Every row gives one point. Any point is a mix of the corners, with weights that add up to 1. It lies inside the corners' shape when no weight is negative. Say inside or outside, and name the corners with a negative weight.

Corners:
(1): [17 58 28]
(2): [-13 -33  13]
(3): [  9 -21 -14]
(4): [60 -7  8]
Points:
[12  0  0] => inside
[38  7  1] => outside (2)
[ 38 -21   1] => outside (1)
[  2 -33  -3] => outside (1)

Corners:
(1): [  2 -15 -15  11  13 -30  -7  11  36]
(2): [ 26 -32  39   5  12 -42   1 -35  28]
(3): [  8   8  41 -27   3   7  -4  -3   9]
(4): [-21 -19 -26 -15 -35   2  -9   3 -19]
(5): [ -1  18 -14  11 -41   4  11  25  -4]
(6): [-26  20  26  10 -30 -26   0 -14   2]
(7): [-12  20  52  -4 -16  43 -31  17   5]
(8): [-33   1   7  24   4  -9  32  -2  13]
(9): [ 38   8 -15 -20   9  16  -7 -19   3]
(10): [ -6  47  14  13  -5 -21  23  -4 -60]
Points:
[ 6  1 12 -7 -7 -2 -4 -7 12] => outside (10)
[-16   9  33  -2 -15   0 -16   3 -13] => outside (5, 8, 9)
[15  4  7 -4  4 -4  4 -9 -4] => outside (6)
[  5  -1  27   4  -2 -17   1 -13   4] => inside

Corners:
(1): [-28 -21   8  -1  23   3  19  -6 -33 -30  13  13 -22   1   6   9  14   9]
(2): [ 47 -13  25  19 -10  22  16 -29 -31  -2  13 -21  40   9 -33  26 -26 -60]
(3): [ 34  18 -11 -38  40   3 -23 -11  -8 -32   6 -24  33  -1  27  26   9 -55]
(4): [-10 -11  -1 -26   5 -27   4 -22  13  32 -41  -1 -20 -20  17 -31 -27 -13]
(5): [-22   3  -8 -29  24  32  23 -12   0  24 -31  -6 -19 -30 -21   4  -4 -58]
(6): [  9 -14   2  -3  13  31  -4  50   4  -1  27  41   1  14  25 -16  23  15]
(7): [  3 -26 -25  -4 -24 -22 -25   2  16 -31  34  37 -40 -15 -13 -33  22  29]
(8): [-20 -37  -8 -34  41  15   2  15  10  35   8  -1  29  -4  30  23  -5  22]
(9): [ 50  28  32  29   7   2 -25   5  25 -29  32  -2  -4 -15   2  34  25 -27]
(10): [-15  39  -8  23 -42   0  24  32   6   6  10  22 -35 -28  14   1  16 -14]
(11): [-15  14  14   2  -8 -12 -34  27   5  11  11 -28  26 -14 -17 -28  14 -27]
(12): [ -9  -6   6 -36 -14  -3  41 -34 -23 -18 -26  -8   3 -26 -28 -19  -4   0]
(13): [  0 -31  20 -31  11 -34  32  28 -19 -19  31  25 -39   0   1  19  14   0]
(14): [ 46 -28  -2   9  14   1  22 -23 -14  11 -19  38  37  35   6  15  28 -46]
(15): [ 50 -46   1  13   9   0  13  28 -30  15  -2 -18   5  46  -7  -3  28  23]
(16): [ -5  -9  -3 -24  35  23  35 -21  -4  12  35  16 -24  -9   4  -7  18  -6]
(17): [-14  -8   7  11 -27  10  29  32  48  18  -8 -10  -1  27  17 -25  11 -42]
(18): [ 32  32   1 -24 -17 -35 -36  27  34  36   4   8 -20  38 -25  16 -24  17]
(19): [ 44  -9 -27  23   4 -27  15  22  -3 -20   6  29   2  16 -29 -15  -5  14]
Points:
[-11 -16 -11 -37  18 -24  13  29 -33   5 -15  18  -9   4   7   9   4  15] => outside (2, 7, 9, 16, 17)
[ -2  -2   2 -15   3  -2   8   5   1  -1   5  -1 -11  -9  -6  -6   0  -2] => outside (14)
[  9  -2   4  -4  10   1   1  24   2  13   8  -9  -1   8   2   2   5 -11] => outside (7, 12, 14)
[  4  -7   2  -8   9   3   9   0  -5  -6   7   3  -4  -2   1   3   8 -14] => inside
[  5 -13   4  -5   0   0   1  12  -2 -11  26   8   2   5   5   4  19   4] => outside (4, 5, 19)
[ 31 -26   2   0  19 -18  -6   5   3   5  19   0  13  25   6   9   2  -6] => outside (5, 6, 10, 12)
[ 10  -2   2  -8  -1  -6   4  12  11   6   3   3  -5   9   0   0   3 -12] => inside
